Rows are points. Each table stands for the endless flat space through its points: a line for two points, a plane for three, and so on. Write the one point that lies in both, or say that there is none.

First (2 x 4):
[[-0.32  0.35 -0.38 -0.35]
 [-0.22  0.19 -0.24 -0.19]]
Second:
[[ 0.03  0.02 -0.14 -0.17]
 [-0.09  0.12 -0.18 -0.09]]
They share: no point

First (4 x 6):
[[-0.07  0.12 -0.38 -0.76 -0.36  0.31]
 [ 0.46  0.11  0.13 -0.14  0.11  0.43]
 [ 0.47  0.37 -0.09  0.12 -0.19  0.23]
 [ 0.36  0.15  0.01 -0.18 -0.01  0.51]]
Second:
[[ 0.10  0.13 -0.26 -0.29 -0.24  0.39]
 [ 0.46  0.31 -0.02 -0.23 -0.12  0.15]]
They share: [ 0.28  0.22 -0.14 -0.26 -0.18  0.27]

First:
[[ 0.11 -0.20 -0.13  0.04  0.19  0.13 -0.20 -0.34]
 [ 0.29 -0.02 -0.08 -0.07  0.03 -0.13 -0.38 -0.54]
 [ 0.15 -0.20  0.03 -0.04  0.01  0.17 -0.04 -0.24]
 [-0.09 -0.10 -0.04  0.01 -0.02  0.29  0.26  0.03]]
Second:
[[-0.10 -0.26 -0.01 -0.04  0.01  0.24 -0.01 -0.14]
 [-0.34 -0.31  0.03 -0.05  0.02  0.41 -0.01  0.00]
 [-0.07 -0.31 -0.03 -0.05 -0.07  0.17 -0.01 -0.15]]
They share: no point

First (3 x 9):
[[-0.10 -0.16  0.18 -0.41  0.24  0.39 -0.17 -0.50  0.02]
 [-0.15  0.13  0.00 -0.37 -0.08 -0.12 -0.47 -0.17  0.51]
 [-0.38 -0.36  0.18 -0.09  0.32  0.27 -0.17 -0.38 -0.02]]
Second, 2 rows:
[[-0.17 -0.17  0.01  0.00  0.28  0.12 -0.20 -0.17  0.07]
 [-0.29 -0.17  0.19 -0.27  0.10  0.03 -0.47 -0.32  0.31]]
They share: no point

First (2 x 11):
[[ 0.02 -0.27 -0.13  0.18 -0.14  0.14  0.18 -0.19  0.06 -0.21 -0.08]
 [-0.07 -0.28 -0.19  0.11 -0.08  0.16  0.23 -0.26 -0.02 -0.22 -0.11]]
Second (3 x 11):
[[-0.05 -0.17 -0.13  0.22  0.08  0.19  0.03 -0.26  0.03 -0.28 -0.46]
 [-0.07 -0.19 -0.23  0.06  0.06  0.23  0.15 -0.26 -0.09 -0.24 -0.30]
 [-0.21 -0.35 -0.07  0.34 -0.06  0.05  0.17 -0.40  0.13 -0.30 -0.30]]
They share: [-0.16 -0.29 -0.25  0.04 -0.02  0.18  0.28 -0.33 -0.10 -0.23 -0.14]

First:
[[-0.17 -0.30  0.40  0.44  0.37  0.32 -0.24  0.44 -0.14  0.32  0.50  0.39]
 [-0.25 -0.04 -0.10 -0.16  0.09 -0.38 -0.42 -0.08  0.08  0.44 -0.18 -0.05]
 [ 0.06 -0.01  0.09  0.35  0.36  0.12 -0.35  0.20 -0.02  0.15  0.31  0.23]
 [-0.23 -0.22  0.22  0.08  0.15 -0.10 -0.40  0.18 -0.06  0.40  0.08  0.09]]
Second (4 x 12):
[[ 0.22  0.11  0.04  0.30  0.07 -0.12 -0.16  0.32 -0.01  0.65  0.19  0.15]
 [-0.26 -0.46  0.17  0.32  0.53  0.19 -0.32  0.03 -0.01 -0.02  0.24  0.33]
 [-0.29 -0.04  0.27  0.19  0.33  0.20 -0.45  0.34 -0.10  0.24  0.41  0.24]
 [-0.23 -0.28  0.15  0.28  0.54  0.23 -0.27  0.04  0.08  0.09  0.35  0.27]]
They share: [-0.11 -0.13  0.16  0.27  0.31  0.09 -0.31  0.23 -0.04  0.29  0.28  0.24]

First:
[[-0.39  0.14  0.10  0.27 -0.76  0.66 -0.37  0.21  0.23  0.30  0.26  0.15
   0.17  0.06]
 [-0.26 -0.10 -0.32  0.14  0.25 -0.41 -0.20 -0.18  0.12  0.32  0.17 -0.27
   0.23  0.27]
 [-0.23  0.07 -0.30  0.20 -0.04 -0.19 -0.03 -0.07 -0.06  0.20 -0.03 -0.19
   0.26  0.42]
 [-0.55  0.00  0.04  0.02 -0.24  0.34 -0.65  0.19  0.51  0.53  0.52 -0.06
   0.07 -0.31]]
Second, 2 rows:
[[-0.51  0.29 -0.05  0.21 -0.25  0.00 -0.40 -0.03 -0.01  0.03  0.17 -0.27
   0.17  0.24]
 [-0.27 -0.03 -0.17  0.17 -0.21  0.12 -0.20  0.05  0.19  0.39  0.17 -0.03
   0.21  0.16]]
They share: [-0.33  0.05 -0.14  0.18 -0.22  0.09 -0.25  0.03  0.14  0.30  0.17 -0.09
  0.20  0.18]
